Each row is a point. The points of each table are mixes of a few directions, plus a little noise. How many directions does each table use, and how many do they share? Where both have some left over, give the other angles between the two spaces (their principal angles), to ten degrees, smallest first.
In the rows, 128 means zero.

First (4 x 2)
[[130  86]
 [131  66]
 [126 178]
 [125 181]]
Second (4 x 2)
[[131  82]
 [128 113]
 [124 216]
 [128 102]]
Directions: first 1, second 1, shared 1

First (8 x 4)
[[ 89 142 208 158]
 [103 137 181 148]
 [139 123 105 119]
 [166 114  48  97]
 [111 134 163 141]
 [171 110  34  93]
 [144 121  95 116]
 [100 139 186 151]]
Second (7 x 4)
[[135 162 122 197]
 [125 119 130 113]
 [119  78 125  50]
 [130 137 135 124]
 [ 99  49  56 183]
 [148 185 170 123]
 [140 165 158 108]]
Directions: first 1, second 2, shared 0; angles 60

First (7 x 9)
[[ 70 181 123 119 134  12 141  26 206]
 [117 137 128 127 131 104 129 108 143]
 [165  94 130 135 124 206 118 193  76]
 [124 130 128 128 129 121 129 123 131]
 [109 144 123 125 128  89 132  95 156]
 [178  81 130 136 123 229 117 214  59]
 [131 127 129 128 128 134 126 132 125]]
Second (9 x 9)
[[ 87 104 104 148  86 145 101  80 108]
 [130 171  97 185 132 135  99 168 164]
 [128  89 162  80 198 137 179 134 126]
 [115 134  65 150  98 170  91 114 172]
 [147 164 118 108 100 106 128 160 138]
 [145 160  91 216  95 140  64 121 157]
 [139 134 166 130 196 112 162 173 126]
 [156  56 203  27 125 103 178  56  65]
 [101 137 145 110 119 103 146 148  94]]
Directions: first 1, second 5, shared 0; angles 80

First (10 x 14)
[[ 74 128 190 144 139 163 162 163 124 158 148 164 186 119]
 [182 161 100  94 106 137 142  87 129 152 135  38 124  91]
 [106 133 171 144 141 154 166 171 120 191 137 151 181 137]
 [174 142  97 114 101 120 135 114 146  94 111 127 109 118]
 [125  70  80 139 191  70  48 116 103  85 139 139  62 204]
 [ 48 135 179 175 120 124 127 170 122 198  97 167 151 130]
 [ 74 181 164 163 130 103 164 153 139 132 154 173 209 137]
 [155  29 112 114 169 155  85 145 108 108 112 158  55 169]
 [148 155 114  90  85 143 127  67 145  80 138  61 112  58]
 [193 146  75 104  98 109 124  94 147  82 111 104  91 117]]
Second (8 x 14)
[[ 74 149 133 154 177  75 100 121  99 168 176  95 160 166]
 [165  70 141  99  87 232 170 127 160  78  65 153  85  81]
 [131 192 102 146 137  29  96 138 111 160 171 125 156 157]
 [194 151 103 112  78 116 137 144 149 106 105 165 112 106]
 [208 114 113  96  60 176 160 140 165  79  71 175  89  82]
 [ 79 152 131 152 173  74 100 123 101 166 174  98 159 164]
 [103  74 156 121 138 205 148 116 133 113 104 117 114 114]
 [ 71 122 144 146 174 117 113 116 106 155 158  95 149 154]]
Directions: first 6, second 2, shared 1; angles 30

First (8 x 20)
[[173 202 128 104 113  72  91 125  93  61 143  91 139  93 108 117 132 184
  121 130]
 [104 194 126 161  98 101 143 153 143  95 116 124 121 135 104 129 140 146
  120 125]
 [110 143 116 141 150 134 134 122 132 152 103 116 146 149 142 155 120 104
  118 137]
 [161  73 156  74 152  99 121 148 165 195 122 132 143 110 132 113 118 116
  119 158]
 [133  89 132  87 102 162  74  79  90 128 175 147 162  92 102  88 118 170
  160 105]
 [113  95 101 128  97 138 113 130 126  97 128 167 101 116 116 127 147 103
  163 152]
 [118 148 139 180 159 129 198 162 159 141 101 110  92 174 163 158 130  97
   92 116]
 [112  80 126 148 152 189 150 104 118 155 136 137 120 154 158 138 118 103
  130 101]]
Second (10 x 20)
[[114 190 123 156 141 113 146 122 146 124  99 110 133 157 126 153 122 118
  111 133]
 [138 189  94 119 121  91  87 124  85  79 112  96 150 110 124 152 134 139
  132 155]
 [ 85 118 162 165 150 173 177 111 191 192 128 163 109 172 117 126 107 108
  124  85]
 [181  55 123  94 132 153 115 117  81 112 160 108 128 111 173 110 137 135
  124 131]
 [174 104 114 109  82 109 119 151 104  62 150 115 115 106 146  97 161 151
  120 152]
 [124 122 149 132 146 148 126 100 130 130 154 169  88 117  96 126 110 134
  162  84]
 [118 189 117 154 109 113 134 126 138  90 118 119 125 143 118 134 138 137
  120 132]
 [135   7 132  92  85 165 127 152 120 168 154 137 163 112 159  73 147 136
  124 144]
 [115 150 105 117 129 109  98 131 108 140 104 110 170 116 124 147 123 124
  129 156]
 [104 158 156 144 184 108 150 141 177 185 100 152  97 138 100 162  99  99
  136 110]]
Directions: first 6, second 6, shared 4; angles 30, 90

First (8 x 32)
[[152 156  93 118   7 124 105 111 126 130 110 123  83  45 118 112 175  52
   94 155  80 130 142 177 136 138 140  86 153 148 153  89]
 [128 126 182 138 210 169 141 160 138 109 173 117 105 180 121 170  99 169
  157  93 130 116 119 105 123  98 101 175 130 110 110 151]
 [144 113 152 152  99 142  87  99 123 147  96 118 122  84 141 149 115  91
  119 102 109 152 110 153 134 150 166 115  97 101 123 104]
 [108 130 122 133 167 125 127 124  95 126 122 139 157 152 125 129 134 149
  146 139 145 143 131 128 132 124 138 153 126 107 123 119]
 [103 141 142 119 206 148 178 168 117 101 184 116 119 196 107 145 124 186
  165 146 158 111 138 108 130  82  97 164 151 149 120 151]
 [126 142  49 105  43  71 115 100 118 140  82 160 161  83 132  66 175  91
   92 172 119 132 149 143 127 160 137  90 145 141 153 107]
 [131  97 140 137 101 118 134 109 146 151 109 101 135 104 145 128  97 116
  118 125 151 135 108 130 133 147 159  79  90 158 124 135]
 [131 120 144 122 191 126 138 153 161 119 149 150 141 179 135 125 105 170
  132  93 131 104 126  80 109 125  85 162 132 111 118 168]]
Second (9 x 32)
[[ 87 130  79 121 149  34 165  93 130 142 112  94 221 166 160  66 104 180
  127 151 169  69 162 134  75 131 133 166  96 129  97 139]
 [105 128 101 125 140  77 148 108 130 136 119 109 177 149 145  94 115 157
  127 140 150  95 145 130  99 131 130 149 109 129 110 134]
 [ 87 128  80 123 150  36 162  94 129 142 112  94 218 166 160  67 105 180
  127 150 166  70 160 132  74 132 133 164  96 129  97 139]
 [170 127 179 135 106 227  90 164 126 113 144 163  32  88  93 192 153  73
  129 104  86 191  94 124 185 123 123  88 161 127 160 117]
 [162 128 167 134 111 202  99 155 126 117 141 155  56  99 102 176 147  87
  128 110  96 176 103 125 170 126 124  99 153 128 152 121]
 [130 127 131 129 127 131 127 129 128 129 129 129 125 127 126 130 129 126
  128 127 127 131 126 128 130 128 128 125 130 127 128 128]
 [107 128 103 125 138  82 147 110 129 135 120 112 173 147 144  97 116 154
  127 138 148  98 145 131 102 130 131 146 113 128 112 133]
 [158 127 163 132 112 193 101 153 127 118 140 150  64 101 105 170 144  92
  129 113 100 170 106 125 165 126 125 102 150 128 151 122]
 [146 126 150 131 118 170 111 145 127 121 135 143  86 111 113 156 139 104
  129 117 109 155 114 127 153 127 127 110 142 128 142 124]]
Directions: first 5, second 1, shared 0; angles 40
